Each row is a point. Two turns around zero, p and q, are shown by what they do to some points. Where does a point land after both, in the order given? Backwards means that the second turn is done in reverse. Each puzzle has new turns, and all numbers are rounded.
(in the rows, 128 means zero)

Turn p:
[145 124 170] => [152 128 167]
[125 113 111] => [120 111 115]
[155 150 167] => [165 151 157]
[102 131 117] => [101 134 121]
[112 122  75] => [102 116  80]
Turn q:
[116 156  76] => [125 161  78]
[119 130 148] => [116 128 146]
[108 103 134] => [107 103 128]
[168 124 154] => [163 120 160]
Where do these land?
q, then p backwards: [107 145 136] => [103 140 133]
q, then p: [132 137 183] => [134 142 182]
p, then q: [119 116 126] => [117 118 127]
q, then p: [163  96 115] => [157  89 119]
q, then p: [119 147  80] => [123 143  78]

Turn p:
[ 99 104 139] => [109  96 139]
[131 111 119] => [137 113 120]
[112 118 110] => [117 113 110]
[144 168  92] => [131 170  91]
[154 138 180] => [147 148 180]
Turn q:
[120  96 113] => [127  92 134]
[154 142 114] => [151 136 107]
[171 124 100] => [172 116 104]
[104 129 166] => [103 146 160]
[ 91 149 147] => [ 87 149 135]
Where do these land?
q, then p: [ 97  92 130] => [116  89 153]
q, then p backwards: [182 146 108] => [179 123  96]
p, then q backwards: [143 151 144] => [137 140 156]
p, then q: [101  80 130] => [129  85 162]
p, then q: [119 149 117] => [110 132 110]
q, then p: [126 150 139] => [114 148 124]

Turn p:
[133 102 125 101] => [117 104 123 101]
[166 113 121 119] => [148 125 111  95]
[ 92 149 109 162] => [116 142 118 181]
[134 111 148 134] => [145 111 140 125]
[158 115 134  95] => [131 122 129  82]
[ 84 178 131 158] => [110 164 147 186]
Turn q:
[109  48 130 124] => [106  53 152 126]
[111 156 123 114] => [113 159 132 118]
[116 143 128 164] => [131 144 139 164]
[160 143 114 115] => [138 138  92 116]
[144 149 146 124] => [153 146 126 118]
Where do these land?
q, then p: [140 131 127 151] => [148 134 115 135]
q, then p backwards: [102  89 156 116] => [115 103 170 104]
q, then p: [183 124 129 138] => [147 132  80 106]
q, then p: [ 95 172 139 102] => [101 166 168 126]
q, then p: [120 122  90 132] => [111 118 114 160]

Turn p:
[ 79 152 110 108 101 129] => [ 81 128 127 120 100 164]
[136 101 161 135 138 102] => [130 125 149 142 136  83]
[124 138 140 124 108 161] => [136 114 135 148 117 159]
[105 160 118 125 146 156] => [116 132 130 120 150 173]
[169 109 134  87 119 142] => [169  92 138 108 107 121]
[142 153 133 180 130  72] => [126 202 127 141 131  95]
[140  84 100 138 152 134] => [137 105  89 120 154 102]
Turn q:
[107 116 144 123 159 152] => [124 136 153 126 169 130]
[139 124  77 183 140 126] => [134 131  95 197 128 133]
[133 106  97 130 110 106] => [125  95 104 143 115 113]
[131 120 163 135 134 156] => [143 136 169 126 137 138]
[128 150 141  90 107 151] => [126 124 134  83 123 160]
[103 145 130 120 124 102] => [ 96 139 120 114 119 114]
[183 112 143  96 148 154] => [194 121 133 101 148 133]
[ 90 146 163 140 158 113] => [ 96 172 153 124 143 106]
[139 134  93 136  71  92] => [114  98  92 138  69 126]
Where do these land?
p, then q backwards: [139  95 123 154 125  80] => [128 123 129 136 153  69]
q, then p: [ 90  89 138 105  88 193] => [126  51 154 166 163 118]
q, then p backwards: [122 164 104 146  97  89] => [107 123  97 139  75 108]
p, then q: [130 152 144 132 167 154] => [156 157 144 124 162 133]
q, then p: [105 127 141 114 143 112] => [103 133 147 110 133 122]
p, then q: [119 107 135 101 126 145] => [132  99 148 132 138 114]
q, then p: [161 143 138 151 115  92] => [138 159 119 133  81 126]
p, then q: [156 136 126  99 169 162] => [180 121 133 105 163 123]
q, then p backwards: [130 138 104 150 123 125] => [119 126 122 150 106 138]

Turn p:
[121 141 114 114 112 166  94 113] => [130 135 108  96 132 136  84 112]
[183 137 122 182  95 146 122 127] => [180 139 112 169  98 162 105 121]
[ 95 155 112 102 145 108 148 125] => [106 153 125  98 131  99 158 135]
[150  75 110 162 131 110 151 119] => [144  86 108 169 119 135 164 113]
[114 111 143 114 106 102 122 119] => [103 112 144 134 111 107 121 115]
[104 150 128  94 100 147 122 129] => [107 144 135  85 111 130 106 122]
[129 154 122 125 139 165  97 188] => [134 139 119 103 141 158  94 189]
[150 101 136  94 147 139 136 147] => [143  91 154 106 143 136 138 142]
[144 106 135  96 141  77  93  76] => [138  98 143 138 144  53 115  95]
[ 89 145 152 140 135 134 145 130] => [ 91 159 137 132 140 142 139 127]
[129 132 133 184 158 115 177 134] => [132 152 121 175 139 150 184 137]
Turn q:
[139 132 149 130 139 122 115 181] => [123 132 145 143 127 115  90 168]
[128 170 141 100 140 110 142 176] => [117 151 161  96 127 107 110 174]
[169 127 127 115 101 130 146  74] => [181 123 133 111 106 138 153  90]
[133 103 105 144 130 100 116  74] => [142 107  92 135 128 102 152  83]
[105 161 158 145 122 133 126 163] => [ 97 167 157 142 126 129 110 144]
[151 100 168  78 103 117 149  89] => [159  81 177 109  98 132 145  98]
[135 115 103 142 120 144  92  88] => [138 121  83 134 123 143 121  86]
[125 125 130 154 154 138 148 144] => [129 138 131 149 162 129 134 147]
[133  92  73 138 126 156 112  84] => [144 103  62 130 136 159 146  98]
[100 136 123 135 112 120 139 178] => [ 93 145 133 138 114 126 135 172]
[ 89 148 131 128 161 138 122 157] => [ 84 141 133 121 161 129 110 148]
Where do these land?
q, then p backwards: [ 95 151 159 132 156 136 103 133] => [ 93 135 168 121 130 137 100 112]
q, then p: [128 114  80  80 156 152 115 148] => [127  76 109  77 141 131 124 157]
q, then p: [ 97 130  91 140 117 169 116 157] => [110 144  83  93 132 160 123 148]
q, then p: [142 123 151 138 103 153  86 122] => [136 133 106 142 126 138  81 100]
q, then p backwards: [118 127 107 117  96 107 118 111] => [115 123  98 121 100 116 147 119]
p, then q: [124 133 156 153 169 104 126  97] => [132 153 133 144 173  90 137 115]
q, then p: [132 164 142 148 108 167 159 115] => [151 179 149 114 140 157 122 117]
q, then p: [ 96 115 124 153 112 127 149 111] => [114 149 119 134 126 148 164 108]
p, then q: [166  83 140  73 113  96 124 133] => [142  67 161 165  94 108 130 122]
p, then q backwards: [127 133 154 153 151  79 156 111] => [113 121 151 179 123 100 162 123]
p, then q backwards: [183 134 103 120 128 118 157 170] => [178 112 113 109  99 123 172 146]
